Rows are points. Any point is a mix of the corners, with weights that add up to 1. It lies inside the corners' shape when no weight is negative. Is each point inside? If not, which corners have a negative weight?
In the rows, 128 means zero.

Corners:
(1): [ 98  42 107]
(2): [103 141 103]
(3): [103 151 149]
(4): [135 150 139]
Points:
[102 104 110] -> inside
[106 135 114] -> inside
[105 102 133] -> outside (2)
[109  71 127] -> outside (2)
[114 119 103] -> outside (3)
[120 166 132] -> outside (1)

Corners:
(1): [ 87 107 141 192 128 137]
(2): [105 153  95 120 104 107]
(3): [162 129  74 140 107 123]
(4): [122 206  88 129 167 160]
(5): [105 131 149  89 167 128]
(6): [125 154 155 193 123 138]
(7): [ 93  93 134 131  54 141]
Points:
[119 156 110 136 141 122] -> outside (7)
[118 183  98 131 148 149] -> inside
[ 98 141 115 130 181 133] -> outside (6, 7)
[115 144 110 135 115 120] -> inside
[ 89 140 160 155 164 153] -> outside (2, 3)
[111 129 108 132 120 128] -> outside (6)
[120 147 129 143 166 146] -> outside (2, 7)
[108 129 122 172 114 144] -> outside (2, 5)

Corners:
(1): [ 87  85  91 131 160 163 166  96 140]
(2): [108 114 115  64 105  90  80 149  84]
(3): [144 101 133  97 133  85 171 102 190]
(4): [189 132 117  92 124 129 137 170 164]
(5): [186 118 136 152 137  90 127 116 126]
(6): [166 107  58 168 150 117 121  94 144]
(7): [153 140 126 133 159 180  82 147 171]
(8): [166 166 141 157 102 118 117  89 114]
(9): [106 139  79 175 147 142  86 141 123]
(10): [127  77 139 142 103 184 128 148 104]
Points:
[143 113 133 164 151 150 127 110 145] -> outside (2, 4, 6)
[170 126 112 110 128 128 129 150 152] -> inside
[177 120 127 123 123 127 115 131 114] -> outside (3, 9)
[141 134 130 131 127 136 117 132 132] -> outside (6)
[144 120 117 141 139 137 117 126 139] -> inside
[108 120  66 165 175 141 116 132 158] -> outside (2, 8, 10)
[135 121  94 122 150 103 118  86 141] -> outside (4, 9, 10)

Corners:
(1): [101  86 126 144  86 182 112 133 159 119 121 136 146 172]
(2): [130  39 128 103 146 134 110 137 123 144  96 146  98 102]
(3): [122 117 163 117 117 141 134 103 125  90  89 148  98 103]
(4): [104  99 174 109 125 126  86 115 164 118 126  85 142 162]
(5): [113  86 111  87  85 127 102  40 138 117 103 117 147 116]
(6): [ 80  95  97 125 148 151 140  93 170 128 129 118 119 137]
(7): [104 138 105 141  89 122 143 160  89 168 100 128 126  47]
(8): [132  71 127 135 137  74 127  98 105 122  81 125 140 161]
(9): [158 173 113 115 124 141 175 196  97 175 112 142 190  59]
(10): [186 131 142 125  67 136 213 164 145 140 141  85 113 193]
(11): [162 125 124 135 159 136  93 131  71 212 106 152  96  87]
(12): [111  90 121 160  86 144 118 101 231 117 175 145 150 105]
(13): [126 129  83 110  86 118  85 125 157  84 130 126 124 150]
(14): [184 138 116 164 108 152 182 174 134 117 121  51 137 114]
(15): [106 123 108 147  94 178 126 170 119 115 208 147 167  87]
Points:
[133 129 121 123 113 140 141 145 128 140 119 131 150 101] -> inside
[142 127 119 125 124 137 131 147 109 160 114 135 137  94] -> inside
[138 125 124 128 104 136 139 165 106 117 119 110 158 100] -> outside (6, 10, 11, 12)
[153 133 138  97  90 144 122 139 105 131 118 111 127  81] -> outside (1, 6, 8, 12)
[131 101 128 126 116 134 118 114 135 131 105 122 113 129] -> outside (9, 15)
[138 118 125 122 114 144 130 134 135 142 136 123 122  92] -> outside (1, 8)
[118 108 126 114 119 138 122 127 115 140 117 136 126 128] -> outside (12, 14)
[123 111 118 131 126 137 119 128 121 145 122 134 132 104] -> outside (10)
[142 124 124 121 104 135 150 141 129 141 121 118 142 119] -> inside
